Every row gives one point. The points of each table are mixes of a few directions, plus a little noise. Count the directions of each table, and those that both share. Where both have some left over, give the other angles between the two spaces (their principal angles), to ten degrees, smallest first.

First, 7 rows:
[[  1  23  14]
 [  0  -3  -2]
 [ -4 -70 -42]
 [ -1 -17 -10]
 [  5  76  46]
 [  1  15   9]
 [ -1 -24 -14]]
Second (6 x 3):
[[ 53 -34 -46]
 [ -1   0   0]
 [ 16 -11 -14]
 [-21  14  18]
 [  8  -5  -7]
 [-55  36  48]]
Directions: first 1, second 1, shared 0; angles 50

First, 9 rows:
[[-39  49   5 -11  15 -30]
 [ -5   1  21  16 -18  16]
 [ 18 -12   4  24 -12  -6]
 [ 18 -58   2  25  31  16]
 [ 19 -38  -3  28  26 -11]
 [ 38 -61  -6  23  10  17]
 [ -6  69 -17 -39 -47 -22]
 [  2  34 -39 -64 -11  -6]
 [-44  18  32  -3   6  26]]
Second, 8 rows:
[[ 51 -36   5 -12  26   6]
 [  7  37  19  15 -70   2]
 [-30 -20 -35   6  43 -17]
 [-42  17 -11   9 -28  10]
 [  1  38  23   3 -15 -21]
 [-45  32   0   6 -30   7]
 [ 70 -56  -7  -8  42  -5]
 [-12 -10   5 -19  32  18]]
Directions: first 4, second 4, shared 3; angles 90

First (10 x 9):
[[-18  13  14   1  13  79  29  11 -23]
 [ 12   2 -18  32 -14 -28 -34  -2  11]
 [-20 -12 -15   6   8  26  -7  30  45]
 [ 15  13  47 -42  20 -11 -37 -30  20]
 [-28   0  15 -33  -4 -25  52   5   4]
 [  7 -19  12 -56   3 -62  35 -16 -13]
 [ 31   1  31 -35  27  25 -24 -29 -23]
 [ 35   2 -23  41 -18 -33 -37 -18 -27]
 [-25 -27 -47  18 -20 -31  37  38  21]
 [ -7  27 -15  69 -14  59 -15  11 -16]]
Second, 8 rows:
[[  5   7  26 -33   2 -17  29 -22 -34]
 [ -6  -9 -32  41  -4  21 -36  27  41]
 [  7  11  41 -53   4 -26  45 -35 -53]
 [ -3  -4 -19  23  -2  12 -20  16  24]
 [ -6  -8 -30  38  -3  20 -34  27  39]
 [ -2  -2  -8  10  -1   5  -9   7  11]
 [ -6  -8 -31  39  -2  20 -34  27  40]
 [ 10  14  53 -68   4 -34  58 -45 -68]]
Directions: first 5, second 1, shared 1

First, 8 rows:
[[ -8  -9  15   0  -7  -8 -30 -32  16 -10  -6]
 [-75 -49 -21  33  27  31  77  76 -32 -58  17]
 [ -4  -6  13  -1  -7  -8 -28 -29  15  -6  -6]
 [ 34  32 -38  -6  15  17  71  75 -40  36  15]
 [ 25  15  14 -12 -13 -15 -41 -42  19  18  -9]
 [ 54  36  10 -22 -17 -19 -44 -42  17  43 -10]
 [-21 -14   0   8   4   5   8   8  -2 -17   2]
 [ -5  -5   7   1  -3  -3 -14 -14   8  -6  -3]]
Second, 8 rows:
[[-23  36  17 -35  16 -24  16 -26  -7   4  30]
 [-35  76  58   3  42 -28  44 -49  -2   1  76]
 [-17  23  13 -16   7 -29   2 -16   0  23  24]
 [  8 -27 -28 -22 -21   3 -22  16   0   9 -33]
 [  9 -21 -11  25 -15  -8 -22  17   8  28 -12]
 [ 16  -4  -7  31 -19  47   3   2  16  -6 -26]
 [ 36 -67 -10  47  24  19   1  51 -22 -77 -17]
 [  6 -15 -32 -33 -34  20 -20   5   7  15 -43]]
Directions: first 2, second 4, shared 0; angles 50, 90

First, 10 rows:
[[-23 -15  20   1 -12 -17  -3  72 -51  64  61  68  50 -40]
 [-14 -19   2   5   5   9  -4  18  25   0   1   5 -18 -21]
 [ -2  43  22 -16  15  -2 -25  31 -45  14 -26 -15  34  18]
 [  5 -39  26  -5  38  22 -21  12  10  -4 -45 -21 -55  -5]
 [ 39 -24  26 -12  15  -9   0 -19 -71  24  -7   7  -5  27]
 [  5  46 -33   3 -22  -6  16 -48  26 -36  -4 -27  16  26]
 [  4  -7 -29  13 -39 -19  35 -30   8   3  57  33  20  -7]
 [-10  30 -42  12 -28  -1  20 -40  61 -42   7 -19   2   5]
 [  5 -32 -26  15  -9   9  21 -44  61 -33   2 -10 -46  -7]
 [-10  17  34 -15  35  14 -38  48 -24  11 -46 -22   1   3]]
Second, 8 rows:
[[ -8  23 -14   4 -24 -14  11   3  -7   8  32  19  38  -4]
 [-10  56 -15  -2 -29 -20   7   7 -22   9  30  13  65   8]
 [ 19 -74  29  -3  52  33 -20 -10  26 -17 -64 -33 -99  -2]
 [  3 -44   3   6   9   9   4  -5  21  -2  -2   5 -40 -14]
 [ -8  35 -12   0 -21 -14   7   4 -13   7  24  12  44   3]
 [ 11 -98  13  10  30  25   1 -12  45  -8 -19   0 -97 -26]
 [ -3  67   0 -12  -6 -11 -11   8 -33   0 -10 -16  54  26]
 [ -4  36  -5  -4 -11  -9   0   4 -16   3   8   1  36   9]]
Directions: first 4, second 2, shared 2

First (11 x 20):
[[-36  -7  -3 -25  25  -8  21  34  -4  27  -7  18   2 -38 -28  19 -33  23
  -64 -27]
 [ -3 -54  73  13 -23  35 -53 -13 -25 -23  20 -25 -16 -18   2  57  46  25
  -43   3]
 [ -6  28 -69 -15  32 -43  53  24  32  15 -15  14   2  -2 -22 -72 -35 -11
   12 -16]
 [-11   2 -48 -11  30 -36  39  25  29   5  -9   3  -9 -15 -30 -64 -17   2
  -12 -21]
 [ 16   0  -6  11  -7  -3  -5 -13   9 -15   3 -11  -5  15   7 -24  17 -10
   28   9]
 [ 30  13  40  22 -41  37 -42 -41 -26 -13   9  -6  13  40  48  50  24 -19
   53  35]
 [ 13  44 -40  -2   2 -13  24  -5   9  12 -11  16  16  28  16 -26 -24 -25
   51  11]
 [  9  63 -20  -7  -9   8  15 -10 -15  30 -14  33  35  34  35  28 -42 -27
   52  19]
 [-16 -54  20   0  11  -5 -10  15   8 -18  10 -22 -27 -36 -33 -12  27  28
  -58 -21]
 [  7 -57  12  16   2 -11 -18  -2  21 -41  16 -40 -36 -17 -25 -48  53  15
  -22  -9]
 [ -3  21  41  -3 -23  39 -25 -13 -39  22   0  20  26  11  33  89 -16  -1
    2  16]]
Second (8 x 20):
[[-32  16 -24 -54  29 -28  28  27  -9   9  -4  56 -19 -14 -57   7 -57 -36
  -22   1]
 [  0  27 -42  22  11  -6  36  21  19  41 -20 -18  39  -5  32 -23 -19  47
   -8 -29]
 [-29   5  -7 -56  23 -22  13  17 -13  -4   2  55 -28 -12 -60  13 -44 -47
  -17   9]
 [  5 -16  52  19  -5  30 -16 -27  18   8  -7 -28  17 -11  46 -10  44   3
   10 -14]
 [-23   3  33 -16  25  13  18  -3  25  35 -22   6  23 -32  24 -17   0 -10
  -10 -30]
 [ 29 -15  28  55 -25  31 -24 -27  14  -1  -1 -58  25   9  65 -11  58  38
   21  -8]
 [  2 -14  13 -15  -9  -3 -22  -8 -18 -31  16  15 -31   9 -32  18   4 -29
    4  24]
 [ 48  -6 -52  45 -49 -15 -33   0 -36 -56  34 -30 -27  56 -19  23  15  33
   22  46]]
Directions: first 3, second 3, shared 1; angles 70, 90

First:
[[  53  -41  109  -22  -36  -53   -6   17  -18   74   -4   82   20  -41
   -15 -104   51  121  -47  -26    2  -15   -5   78]
 [ -21   16  -43    9   14   21    2   -7    7  -29    2  -32   -8   16
     5   41  -21  -48   19   11   -1    5    1  -30]
 [  20  -16   42   -9  -14  -20   -2    6   -6   28   -1   30    7  -16
    -5  -40   20   45  -18  -10    1   -6   -2   29]
 [ -27   21  -55   11   19   27    3   -8    9  -38    3  -42  -10   21
     8   52  -26  -63   24   14   -2    7    3  -40]
 [ -22   16  -44    9   14   22    3   -7    7  -29    2  -33   -8   16
     6   42  -21  -48   19   12    0    6    2  -30]
 [   1   -1    3    0   -1   -2    0    1    0    2    0    2    1   -2
     0   -3    1    3   -2    0   -1   -1    0    2]
 [  21  -16   42   -9  -14  -21   -3    7   -7   29   -1   32    7  -17
    -6  -40   20   47  -19  -10    1   -5   -2   29]
 [  29  -22   58  -12  -19  -28   -2   10   -9   40   -1   43   10  -21
    -7  -56   28   65  -25  -14    1   -8   -2   40]
 [ -10    8  -22    4    7   10    1   -3    4  -15    1  -16   -5    8
     3   21  -10  -24   10    6   -2    3    1  -15]
 [ -32   24  -65   13   21   32    3  -10   11  -44    2  -48  -11   24
     9   62  -31  -73   27   16   -1    9    4  -46]
 [ -11    9  -24    5    8   11    1   -4    4  -17    0  -17   -4    8
     3   22  -11  -27   10    6   -1    3    2  -17]]
Second, 10 rows:
[[ -12   52  -14   16   17   -1   12  -33  -25   15   17  -21   39   -9
     4   44    9   -7   10   16   35  -14  -19  -24]
 [  -7   40   -7   12   12   -3    9  -25  -20   15   13  -14   32   -9
     3   31   10   -1    6   12   28  -12  -16  -16]
 [ -25   15  -53    9   16   26    2   -5   12  -38    0  -38  -14   21
     6   47  -27  -60   22   12   -5    9    5  -36]
 [ -10    5  -22    3    6   11    0   -1    6  -17    0  -16   -7    9
     3   19  -11  -25    9    5   -3    4    3  -15]
 [  30  -79   47  -27  -31  -12  -17   47   27    0  -23   50  -46    1
    -9  -86    2   42  -26  -28  -46   14   24   52]
 [  22  -47   39  -17  -21  -13  -10   27   12    9  -13   36  -22   -4
    -7  -58    7   37  -20  -18  -24    6   12   37]
 [  -6   17   -9    6    6    2    4  -10   -6    1    5  -10   10   -1
     2   17    0   -7    5    6   10   -3   -5  -10]
 [ -18   13  -36    7   11   17    2   -5    6  -25    1  -27   -7   13
     5   34  -17  -40   15    9   -1    5    2  -25]
 [ -17   62  -23   20   21    2   14  -38  -27   12   19  -30   44   -8
     6   58    7  -16   14   20   40  -15  -22  -32]
 [  43  -77   77  -30  -38  -29  -15   43   15   28  -20   69  -29  -14
   -13 -106   20   78  -37  -32  -35    6   17   69]]
Directions: first 1, second 2, shared 1
